Each point is reached from the start by the listed moves, each made once or not at all, plus a little noise. Is the number of moves made odd or even? Then give how often each move was made.
(in the rows, 128 means zero)

Moves:
(1): [191 145 147]
(2): [113 184 105]
(3): [107 153 160]
Start: [132 123 107]
Points:
[179 193  99] => even (1, 1, 0)
[173 165 158] => even (1, 0, 1)

Moves:
(1): [172 124 139 139 132 123 129 126 130 142 136 124]
(2): [138 168 130 129 129 116 131 122 125 115 124 135]
(3): [131 125 176 130 112 122 134 117 130 137 139 156]
(4): [111 125 135 179 126 135 127  96 126 120 119 126]
(5): [107 122 126 120 181 124 122 111 131 139 113 134]
(6): [137 148 132 122 139 176 137 144 115 122 123 121]
(7): [112 136 129 142 122 125 167 133 152 130 142 113]
(8): [125 140 140 149 141 129 125 174 139 127 106 128]
(9): [147 145 130 131 129 145  95 122 186 124 140 159]
(10): [106 148 111 137 126 122 112 126 125 176 149 127]
(11): [129 120 132 131 133 127 124 133 125 103 165 130]
Start: [149 162  97 132 140  89 131 156 147 115 152 129]
Points:
[158 249 169 244 144 112 167 167 165 158 170 134] => even (1, 1, 1, 1, 0, 1, 1, 1, 0, 1, 0)
[219 245 151 158 147 125 100 150 185 138 235 183] => odd (1, 1, 1, 0, 0, 1, 0, 0, 1, 1, 1)
[142 176 108 181 153 145 139 140 137 101 138 112] => even (0, 0, 0, 1, 0, 1, 0, 0, 0, 0, 0)

Moves:
(1): [157 120 120 127 126 128 143 127 136 127 131 117 132 135 127 113 125 127
 120 126 126 130]
(2): [141 182 106 127 142 122 124 131 121 115 137 150 120 111 124 133 129 139
 122 120 133 116]
(3): [139 140 178 122 119 158 120 118 114 125  95 122 152 113 134 139 124 134
 130 126 157 144]
(4): [132 133 128 170 156 107 138 115 142 119 124 137 132 138 115 124 127 135
 117 134 130 127]
(5): [132 114 122 108 163 136 126 133 134 117 111 127 108 134 126 137 135 116
 107 125 154 105]
(6): [133 137 124 143 114 153 135 117 127 122 127 142 130 130 118 130 141 125
 132 125 132 128]
(7): [142 129 136 128 114 130 182 123 144 112 126 127 112 108 123 141 124 141
 136 124 108 113]
(8): [147 121 133 140 138 160 110 182 129 128 132 123 120 126 119 134 119 126
 128 164 111 134]
(9): [127 159 146 116 116 118 111 131 187 127 118 104 123 140 123 125 147 136
 131 136 114 125]
(10): [123 118 150 137 139 139 138 132 129 156 151 120 119 119 137 122 127 152
 131 117 142 123]
(11): [127 135 147 123 122 141 129 117 139 113 175 128 122 115 122 119 127  93
 138 136 130 116]
(12): [136 128 140 120 141 116 134 141 132 133 124 164 136 126 113 114 106 141
 140 108 145 115]
(13): [120 145 110 124 153 137 152 149 139 113 144 110 177 130 126 118 135 139
 128 136 148 132]
(14): [123 145 152 123 130 122 139 138 107 124 131 136 113 185 130  96 128 132
 118 136 120 111]
(15): [130 135 117 117 124 122 129 123 142 112 123 148 122 134 176 148 113 143
 146 136 131 116]
(16): [120 123 134 125 126 134 130 133 124 130 142 134 133 143 112 167 108 140
 105 111 130 128]
(17): [156 124 134 143 136 117 134 148 116 131 146 125 143 125 124 134 160 122
 149 115 139 122]
(18): [126 119 126 115 120 123 119 122 122 103 135 126 126 117 115 122 128 169
 124 141 133 105]
(19): [128 135 109 128 148 131 135 104 122 133 129 111 104 140 118 129 108 135
 170 131 133 139]
(20): [138 127 134 122 129 132 136 108 128 145 123 152 143 118 126 148 131 127
 116 158 136 136]
Start: [118 102 125 130 131 143 130 146 145 116 106 142 112 133 155 145 150 122
 113 101 128 110]
Points:
[161 204 176 138 211 179 207 103 154  93 172 171 146 178 165 164  95 181
 116 132 208  94] => even (1, 1, 1, 1, 0, 0, 0, 0, 0, 1, 1, 0, 1, 1, 1, 1, 0, 0, 1, 1)
[157 187 140 134 201 201 146 138 159  44 155 174 153 111 134 219  91 195
 128 185 192  95] => odd (0, 1, 1, 1, 0, 0, 0, 1, 0, 0, 1, 0, 1, 0, 1, 1, 0, 1, 1, 1)
[159 192 185 126 167 207 201 218 144  78 120 152 125 135 202 151 125 202
 127 135 152  79] => even (0, 1, 1, 0, 0, 0, 1, 1, 0, 1, 0, 0, 1, 1, 1, 0, 0, 0, 0, 0)
[149 148 195 110 225 113 178 167 228  74 176 181 142 181 152 116 179 191
 121 142 217   7] => even (0, 0, 0, 1, 1, 0, 0, 0, 1, 1, 1, 1, 1, 1, 1, 0, 1, 1, 0, 1)
[216 152 188 132 100 182 199 182 220  78 155 162  91 167 161 152 185 113
 148 176  94  63] => even (1, 0, 0, 0, 0, 1, 1, 1, 1, 0, 1, 0, 0, 1, 1, 0, 1, 0, 0, 1)
[155 170 147 160 203  96 140 151 188 111 160 160  97 142  85 164 138 237
 152  63 176  60] => odd (0, 1, 0, 1, 0, 0, 0, 0, 1, 1, 0, 1, 0, 0, 0, 1, 1, 1, 1, 0)
